Every row gives one point. Before rounding, the points of a table are all equally far from one centre. They may lie mostly on one side of it. Where is the centre, to within rounding?

Points (5 x 2)
[[ 0.03 -0.41]
 [-0.09  0.24]
 [-0.32 -0.44]
 [-0.49  0.05]
 [-0.47  0.10]]
Centre: [-0.17 -0.11]

Points (9 x 4)
[[ 0.39  0.37 -0.14  0.09]
 [ 0.19  0.50 -0.43 -0.18]
 [-0.02 -0.10  0.02  0.50]
 [-0.72 -0.15 -0.10  0.14]
 [ 0.22 -0.12  0.31 -0.49]
 [-0.01  0.32  0.47  0.18]
 [ 0.22  0.01 -0.05  0.42]
 [-0.26  0.48  0.21  0.32]
 [ 0.05  0.05 -0.47  0.35]]
Centre: [-0.15  0.08 -0.05 -0.12]

Points (12 x 6)
[[ 0.37 -0.07 -0.33 -0.29 -0.10  0.10]
 [ 0.50 -0.32 -0.27 -0.31  0.19 -0.12]
 [ 0.18 -0.49  0.06  0.09  0.19 -0.13]
 [-0.09 -0.20 -0.81 -0.13  0.21 -0.43]
 [ 0.36 -0.18 -0.38 -0.11  0.35  0.25]
 [-0.10  0.17 -0.35  0.17 -0.03  0.03]
 [-0.13 -0.62 -0.04 -0.01  0.35 -0.13]
 [ 0.14 -0.33 -0.56 -0.02  0.11 -0.60]
 [ 0.41 -0.45 -0.17 -0.20  0.35 -0.21]
 [ 0.45 -0.38 -0.49  0.08  0.29 -0.08]
 [ 0.25  0.05 -0.56  0.21  0.06 -0.20]
 [ 0.50 -0.11 -0.35 -0.15  0.33 -0.03]]
Centre: [-0.01 -0.24 -0.36 -0.12  0.15 -0.12]

Points (15 x 9)
[[ 0.13  0.06 -0.27  0.15  0.25  0.13 -0.02 -0.38  0.26]
 [-0.04 -0.09 -0.47 -0.41  0.38 -0.02 -0.16 -0.04  0.18]
 [-0.05  0.17 -0.02 -0.25 -0.20  0.25 -0.33 -0.68  0.51]
 [-0.07  0.23 -0.13 -0.12  0.19 -0.09 -0.19 -0.71  0.28]
 [ 0.37  0.04 -0.11  0.25  0.04 -0.04 -0.18 -0.29 -0.19]
 [ 0.17 -0.31  0.18 -0.31  0.19 -0.01 -0.69 -0.73 -0.13]
 [ 0.07  0.00 -0.33 -0.06  0.11 -0.14 -0.53 -0.83  0.13]
 [ 0.01  0.01 -0.63 -0.38 -0.05 -0.15 -0.47 -0.54  0.01]
 [ 0.35 -0.17  0.07 -0.54  0.08  0.15 -0.17 -0.61 -0.22]
 [ 0.25 -0.42 -0.45 -0.05 -0.15  0.36 -0.47 -0.46  0.37]
 [ 0.04 -0.22 -0.25 -0.03  0.14 -0.29  0.02 -0.19  0.44]
 [ 0.10  0.24  0.04 -0.28 -0.09 -0.06 -0.32 -0.43 -0.42]
 [ 0.18  0.17 -0.16 -0.46  0.08 -0.06 -0.30 -0.80  0.17]
 [ 0.47  0.17 -0.35 -0.23  0.07 -0.15 -0.19 -0.11 -0.11]
 [-0.07 -0.04 -0.41 -0.54 -0.08  0.15  0.03 -0.40  0.31]]
Centre: [ 0.08 -0.15 -0.05 -0.23 -0.03  0.04 -0.41 -0.26  0.13]

Points (16 x 11)
[[-0.55 -0.13 -0.23  0.02 -0.67  0.26 -0.02 -0.62 -0.36  0.45  0.11]
 [ 0.20 -0.26  0.22  0.32 -0.51  0.01 -0.08 -0.17 -0.08 -0.07  0.14]
 [-0.22 -0.63  0.31 -0.12 -0.50  0.43 -0.18 -0.16 -0.25  0.21 -0.46]
 [ 0.22  0.34 -0.51  0.22 -0.28 -0.09  0.31 -0.18 -0.24 -0.05 -0.09]
 [ 0.15  0.03  0.08  0.33 -0.28  0.15  0.23 -0.03 -0.54  0.06  0.07]
 [-0.41  0.04 -0.04  0.28 -0.49  0.37  0.07 -0.23  0.18 -0.42 -0.21]
 [ 0.26 -0.41  0.03  0.05 -0.41 -0.05 -0.07 -0.10  0.13 -0.09  0.31]
 [-0.23  0.08 -0.70 -0.09  0.02  0.37 -0.18 -0.32 -0.63  0.32  0.00]
 [-0.16 -0.32 -0.11  0.30 -0.54  0.64 -0.17 -0.18 -0.43  0.16  0.03]
 [-0.16 -0.35 -0.19  0.52 -0.29  0.05 -0.05  0.30  0.15  0.48 -0.27]
 [ 0.20 -0.20 -0.23 -0.04 -0.08 -0.03  0.35  0.29 -0.44  0.03  0.25]
 [ 0.11  0.17 -0.15  0.33 -0.31  0.39  0.21 -0.18 -0.55  0.08 -0.08]
 [-0.15 -0.15 -0.16 -0.01 -0.60  0.23  0.00 -0.83 -0.19 -0.03 -0.32]
 [-0.05 -0.37 -0.17  0.33 -0.53  0.34 -0.08 -0.07 -0.08 -0.44  0.02]
 [ 0.02 -0.33 -0.70  0.22 -0.54  0.23  0.05  0.46 -0.32 -0.03 -0.01]
 [ 0.25 -0.26 -0.28  0.01 -0.25  0.24 -0.20 -0.56 -0.56  0.02 -0.15]]
Centre: [-0.26 -0.04 -0.23 -0.20 -0.37  0.02 -0.13  0.02 -0.15  0.13 -0.20]

Points (21 x 14)
[[ 0.42  0.07 -0.55  0.50 -0.29 -0.35  0.40 -0.09 -0.08 -0.06 -0.22 -0.31
   0.43  0.02]
 [ 0.61  0.01 -0.04  0.34 -0.24 -0.08  0.37  0.13 -0.13 -0.10 -0.51  0.38
   0.12  0.03]
 [ 0.19 -0.05 -0.13  0.54 -0.22 -0.26  0.10  0.06  0.12 -0.09 -0.57  0.18
   0.02 -0.29]
 [ 0.63  0.06 -0.24  0.26 -0.40 -0.19  0.32 -0.17  0.19 -0.11 -0.59 -0.02
   0.30 -0.20]
 [ 0.69  0.27 -0.05  0.59 -0.18  0.02  0.57 -0.02 -0.02  0.20 -0.65 -0.06
   0.23 -0.02]
 [ 0.37 -0.05 -0.35  0.51  0.05 -0.09  0.35  0.02  0.29  0.45 -0.53 -0.13
   0.17 -0.02]
 [ 0.14  0.05 -0.25  0.57  0.17 -0.33  0.64  0.26 -0.03  0.11 -0.33 -0.08
   0.17 -0.09]
 [ 0.38  0.27 -0.52  0.51 -0.06  0.04  0.33  0.02  0.33  0.16 -0.23  0.25
   0.36  0.14]
 [ 0.27  0.04 -0.11  0.10 -0.31 -0.09 -0.12  0.01 -0.29  0.12 -0.47  0.08
  -0.09 -0.06]
 [-0.07 -0.02 -0.38  0.45 -0.32 -0.32 -0.05  0.11  0.14 -0.03 -0.71 -0.27
   0.35  0.25]
 [ 0.36  0.47 -0.46  0.65 -0.38  0.07 -0.01  0.07  0.10  0.10 -0.41 -0.46
   0.41  0.08]
 [ 0.29  0.45 -0.13  0.31 -0.08 -0.22 -0.11  0.07  0.15  0.35 -0.49  0.23
   0.03 -0.13]
 [ 0.50  0.10 -0.23  0.15 -0.40 -0.29  0.14 -0.01  0.10  0.28 -0.73  0.04
   0.29 -0.12]
 [ 0.10  0.26 -0.36  0.53 -0.36 -0.28  0.19 -0.06  0.24  0.53 -0.49  0.01
  -0.03 -0.04]
 [ 0.27  0.00 -0.42  0.58 -0.15 -0.16  0.68 -0.17 -0.08  0.17 -0.13  0.04
   0.13  0.10]
 [ 0.70 -0.16 -0.22  0.46  0.02 -0.12 -0.03  0.18 -0.07  0.09 -0.33 -0.19
   0.50  0.18]
 [ 0.34  0.35 -0.18  0.39 -0.10  0.16  0.26 -0.05 -0.01  0.15 -0.61 -0.05
   0.21 -0.34]
 [ 0.35  0.26 -0.47  0.20 -0.31 -0.14  0.18 -0.17  0.15 -0.25 -0.47 -0.04
   0.42 -0.09]
 [ 0.51 -0.07 -0.01  0.24 -0.33 -0.39  0.35 -0.11 -0.26 -0.01 -0.32  0.16
   0.46 -0.16]
 [ 0.43  0.13 -0.11  0.49  0.01  0.25  0.36  0.47  0.48  0.00 -0.57 -0.03
   0.00  0.10]
 [ 0.34  0.03 -0.41  0.66 -0.35 -0.14 -0.02  0.13  0.11  0.10 -0.62  0.09
   0.07  0.07]]
Centre: [ 0.21  0.20  0.13  0.34 -0.31 -0.12  0.25  0.13  0.17  0.08 -0.17 -0.18
  0.23  0.22]

Points (23 x 18)
[[-0.36 -0.13  0.38  0.07 -0.10 -0.17 -0.36  0.15  0.27  0.30  0.50  0.07
  -0.31  0.53  0.34  0.21  0.50 -0.43]
 [-0.24 -0.05 -0.01 -0.13  0.07 -0.07 -0.12 -0.01 -0.04  0.40  0.61 -0.09
   0.17  0.41 -0.17 -0.29  0.53 -0.15]
 [-0.11  0.07  0.09  0.08 -0.15 -0.12 -0.06 -0.05  0.25  0.31  0.84 -0.18
  -0.08  0.14  0.29  0.15  0.33 -0.09]
 [-0.14 -0.24  0.47 -0.01 -0.15 -0.01 -0.08  0.21  0.15  0.38  0.23  0.19
  -0.13  0.82  0.21  0.30  0.26  0.09]
 [ 0.01 -0.15 -0.08 -0.41 -0.13 -0.25  0.05  0.69  0.42 -0.05  0.59 -0.03
  -0.06  0.49  0.15  0.12  0.50 -0.11]
 [-0.16 -0.13  0.24 -0.71 -0.27 -0.12  0.04 -0.07  0.12  0.17  0.83 -0.06
  -0.10  0.39  0.30 -0.03  0.25  0.00]
 [-0.72 -0.06  0.24 -0.02  0.15 -0.24 -0.17  0.39  0.09  0.27  0.45 -0.19
  -0.12  0.51  0.32  0.20  0.64  0.15]
 [-0.46 -0.16  0.16 -0.26 -0.26  0.24 -0.24 -0.06 -0.35  0.45  0.24 -0.12
  -0.07  0.29  0.46  0.07  0.40 -0.12]
 [-0.15 -0.13  0.33 -0.39 -0.02  0.17  0.06 -0.10  0.38  0.33  0.63  0.15
   0.20  0.49  0.37  0.28  0.40 -0.25]
 [-0.47  0.12  0.33  0.09  0.30 -0.16 -0.14 -0.19  0.14  0.02  0.39 -0.04
  -0.05  0.76  0.39  0.39 -0.15 -0.24]
 [-0.58  0.40 -0.22 -0.24  0.43 -0.19 -0.18  0.22 -0.03  0.45  0.39 -0.23
   0.05  0.69  0.17  0.16  0.14  0.04]
 [-0.45  0.12 -0.19 -0.03 -0.01 -0.27 -0.05  0.29  0.54  0.29  0.41 -0.18
  -0.19  0.86 -0.05  0.13  0.32 -0.32]
 [-0.26 -0.14  0.30 -0.36 -0.03  0.03 -0.09 -0.15  0.22  0.44  0.44  0.16
   0.04  0.81  0.29  0.41 -0.15 -0.16]
 [-0.31 -0.30  0.31 -0.14 -0.13  0.14 -0.33 -0.08  0.50  0.27  0.42 -0.11
  -0.06  0.43 -0.02 -0.02  0.30  0.04]
 [-0.29  0.07  0.30 -0.41  0.02 -0.07 -0.18 -0.16  0.14  0.52  0.82  0.09
   0.16  0.38  0.36  0.18  0.04 -0.27]
 [-0.43  0.31  0.46  0.05  0.20 -0.13 -0.28  0.07  0.43  0.46  0.31 -0.10
   0.01  0.29 -0.10 -0.03  0.21  0.17]
 [-0.54 -0.24  0.35 -0.39  0.37 -0.05 -0.05 -0.10  0.12  0.08  0.46 -0.26
  -0.17  0.38  0.23 -0.43  0.17 -0.21]
 [-0.29 -0.11  0.22 -0.12  0.16 -0.12 -0.21  0.15  0.55  0.29  0.50  0.32
  -0.09  0.85  0.01  0.18  0.35 -0.09]
 [-0.47 -0.11  0.41 -0.22  0.06 -0.27 -0.26  0.27  0.52  0.08  0.47 -0.04
   0.01  0.56  0.45  0.45  0.37  0.00]
 [-0.28 -0.11  0.26 -0.32  0.26 -0.31 -0.33  0.30  0.02  0.43 -0.07 -0.27
   0.06  0.10  0.35  0.01  0.34  0.02]
 [-0.09  0.25  0.10 -0.31  0.10 -0.20 -0.09 -0.06  0.59  0.38  0.36 -0.27
   0.12 -0.04  0.25  0.18  0.26 -0.29]
 [-0.39  0.11  0.17 -0.16  0.02 -0.36  0.13 -0.07  0.40  0.24  0.33 -0.04
  -0.15  0.59  0.35 -0.07  0.52  0.23]
 [-0.06  0.18  0.09  0.02  0.09 -0.04 -0.30 -0.01  0.57  0.33  0.33  0.04
  -0.15  0.56 -0.05  0.14  0.30 -0.52]]
Centre: [-0.45  0.10  0.11 -0.30  0.01 -0.04  0.09  0.26  0.03  0.03  0.25  0.12
 -0.15  0.23  0.01  0.20  0.10 -0.21]

Points (31 x 24)
[[-0.15 -0.02  0.01  0.06  0.13  0.29 -0.20  0.36 -0.07  0.10  0.05  0.01
   0.14 -0.40 -0.81  0.76  0.09  0.10 -0.01 -0.31 -0.23  0.18  0.59 -0.11]
 [-0.06 -0.39 -0.09 -0.14 -0.16  0.45  0.06  0.52 -0.20  0.14  0.31 -0.20
  -0.03  0.02 -0.22  0.88 -0.13 -0.16  0.05 -0.19 -0.33 -0.23  0.53 -0.09]
 [-0.09 -0.26  0.21 -0.20 -0.02  0.56  0.03  0.06 -0.13 -0.22  0.14 -0.07
   0.04 -0.21 -0.44  0.65 -0.15 -0.49  0.32 -0.22 -0.22 -0.04  0.40  0.16]
 [ 0.11 -0.23  0.08 -0.06 -0.32  0.67 -0.03  0.43 -0.56  0.01  0.27  0.03
  -0.14  0.18 -0.50  0.52  0.05  0.03  0.16 -0.13 -0.23 -0.18  0.37 -0.10]
 [-0.04 -0.59 -0.01 -0.37 -0.22  0.43 -0.23  0.58 -0.07  0.04  0.27 -0.08
  -0.01 -0.08 -0.47  0.28  0.06 -0.33 -0.04 -0.28 -0.17  0.01  0.78  0.22]
 [ 0.03 -0.38 -0.04 -0.23  0.32  0.50 -0.23  0.41  0.19  0.17  0.12 -0.01
  -0.03 -0.43 -0.22  0.74 -0.24 -0.17  0.06 -0.31 -0.36  0.01  0.50  0.13]
 [ 0.06 -0.40  0.08 -0.26  0.00  0.53  0.24  0.55 -0.25 -0.16  0.20 -0.27
  -0.12  0.01 -0.57  0.52 -0.02 -0.21  0.03 -0.16 -0.33  0.00  0.42  0.02]
 [-0.06 -0.43  0.08 -0.37  0.01  0.48 -0.11  0.34 -0.26  0.21 -0.03 -0.15
   0.05 -0.21 -0.51  0.69  0.05 -0.34  0.06 -0.21  0.16 -0.09  0.49  0.24]
 [ 0.18 -0.38 -0.10 -0.17  0.10  0.40 -0.21  0.69 -0.14 -0.19  0.66  0.02
   0.11 -0.06 -0.39  0.77 -0.31 -0.15  0.15 -0.26 -0.27  0.01  0.44 -0.12]
 [ 0.06 -0.11  0.18  0.22 -0.14  0.30 -0.27  0.19 -0.18  0.12  0.33 -0.16
  -0.14 -0.29 -0.62  0.75 -0.02 -0.27  0.27 -0.17 -0.15 -0.26  0.45  0.07]
 [-0.09 -0.28  0.15 -0.44 -0.07  0.50 -0.10  0.25 -0.32 -0.04  0.12 -0.30
   0.10 -0.13 -0.42  0.66 -0.24 -0.19 -0.17 -0.08 -0.04  0.05  0.74  0.01]
 [-0.01 -0.10  0.03 -0.10  0.18  0.42  0.06  0.54  0.12  0.18  0.27 -0.27
   0.03  0.07 -0.46  0.36  0.06 -0.03 -0.09 -0.35 -0.17 -0.30  0.67 -0.08]
 [ 0.01 -0.41 -0.31  0.00 -0.18  0.56 -0.05  0.30  0.05  0.02  0.41 -0.21
  -0.25  0.00 -0.32  0.39 -0.05  0.09  0.09 -0.31 -0.09 -0.10  0.53  0.16]
 [ 0.06 -0.38  0.14 -0.19 -0.05  0.49  0.21  0.68 -0.33  0.37  0.24 -0.01
   0.16  0.07 -0.53  0.71 -0.10 -0.28 -0.01  0.20 -0.16  0.12  0.57 -0.07]
 [-0.20 -0.29 -0.15  0.04  0.10  0.66  0.14  0.43 -0.13  0.21  0.30 -0.05
   0.14 -0.17 -0.51  0.44 -0.27 -0.24  0.15  0.06 -0.27 -0.18  0.65  0.02]
 [ 0.06 -0.36 -0.05 -0.08 -0.25  0.40  0.13  0.64 -0.24 -0.01  0.35 -0.03
  -0.26  0.10 -0.40  0.55  0.01 -0.16  0.09 -0.30 -0.21  0.16  0.75 -0.10]
 [-0.01 -0.48  0.00 -0.09 -0.02  0.31 -0.05  0.62 -0.31  0.02  0.25 -0.13
   0.08 -0.14 -0.26  0.65 -0.24 -0.43  0.11 -0.19 -0.31 -0.28  0.74  0.11]
 [ 0.21 -0.07  0.09  0.25  0.02  0.40 -0.25  0.62 -0.27  0.09  0.28 -0.44
   0.03  0.16 -0.31  0.56 -0.21  0.02  0.19 -0.39 -0.09  0.01  0.62  0.13]
 [ 0.36 -0.16 -0.11  0.00 -0.03  0.63 -0.14  0.61  0.10  0.04  0.17  0.10
  -0.25 -0.17 -0.29  0.64  0.07 -0.17  0.30 -0.26 -0.23  0.19  0.57  0.22]
 [ 0.08 -0.17  0.03  0.06 -0.04  0.69 -0.13  0.60 -0.35  0.15  0.28 -0.17
  -0.02 -0.01 -0.23  0.49 -0.29 -0.17  0.04 -0.27 -0.20 -0.15  0.67  0.00]
 [-0.19 -0.60  0.10 -0.05  0.07  0.52 -0.13  0.28  0.00  0.11  0.20 -0.17
   0.33 -0.04 -0.45  0.40 -0.05  0.00  0.36 -0.11 -0.31 -0.32  0.67  0.00]
 [-0.04 -0.29  0.10  0.16  0.41  0.29 -0.19  0.69  0.14  0.14  0.10 -0.19
   0.10 -0.22 -0.37  0.37 -0.24 -0.28  0.15 -0.12 -0.04 -0.13  0.65 -0.24]
 [ 0.02 -0.19  0.09 -0.06  0.00  0.71 -0.09  0.74 -0.21 -0.20  0.19 -0.06
   0.19 -0.16 -0.25  0.23  0.22  0.00 -0.02 -0.25 -0.20 -0.01  0.72  0.17]
 [ 0.18 -0.05  0.18 -0.12  0.19  0.52 -0.27 -0.06 -0.32 -0.15  0.06  0.09
  -0.26 -0.15 -0.38  0.55 -0.36 -0.22  0.06 -0.21 -0.14  0.05  0.45 -0.08]
 [-0.18 -0.08 -0.06 -0.31 -0.02  0.44 -0.06  0.56 -0.15  0.08  0.18 -0.05
  -0.12 -0.24 -0.57  0.72  0.06 -0.42  0.30 -0.32  0.08 -0.06  0.47 -0.27]
 [-0.24 -0.34  0.03  0.00 -0.21  0.56 -0.10  0.66 -0.10 -0.15  0.43  0.16
   0.06 -0.11 -0.53  0.49 -0.10 -0.24  0.10 -0.13  0.05  0.07  0.64  0.26]
 [ 0.10 -0.08 -0.07 -0.29 -0.01  0.44  0.10  0.50 -0.12  0.08  0.57 -0.17
  -0.13  0.12 -0.45  0.61  0.03 -0.11 -0.12 -0.03 -0.21 -0.15  0.72 -0.02]
 [-0.15 -0.28  0.03  0.01  0.01  0.54  0.08  0.66 -0.25 -0.15 -0.21 -0.07
   0.16 -0.21 -0.28  0.67 -0.11 -0.38  0.04  0.00 -0.25 -0.08  0.39 -0.18]
 [-0.12 -0.33  0.01 -0.13  0.15  0.56  0.04  0.31 -0.28  0.07  0.48  0.07
   0.21  0.11 -0.47  0.75  0.06 -0.22  0.10  0.02  0.02 -0.01  0.53 -0.10]
 [-0.10 -0.09 -0.17  0.22  0.12  0.46 -0.07  0.47 -0.38 -0.02  0.04 -0.07
  -0.13 -0.09 -0.37  0.71  0.04 -0.23  0.23 -0.32 -0.08 -0.22  0.39  0.12]
 [-0.37 -0.06  0.14 -0.05  0.07  0.58 -0.32  0.74 -0.15  0.06 -0.01 -0.17
  -0.04 -0.26 -0.35  0.62  0.05  0.04  0.05 -0.41 -0.07  0.04  0.47 -0.02]]
Centre: [ 0.01 -0.01 -0.01 -0.28 -0.12 -0.11 -0.16  0.38 -0.16  0.16  0.16  0.07
  0.20 -0.13 -0.15  0.19 -0.09  0.04  0.28  0.04 -0.20  0.18  0.19  0.07]
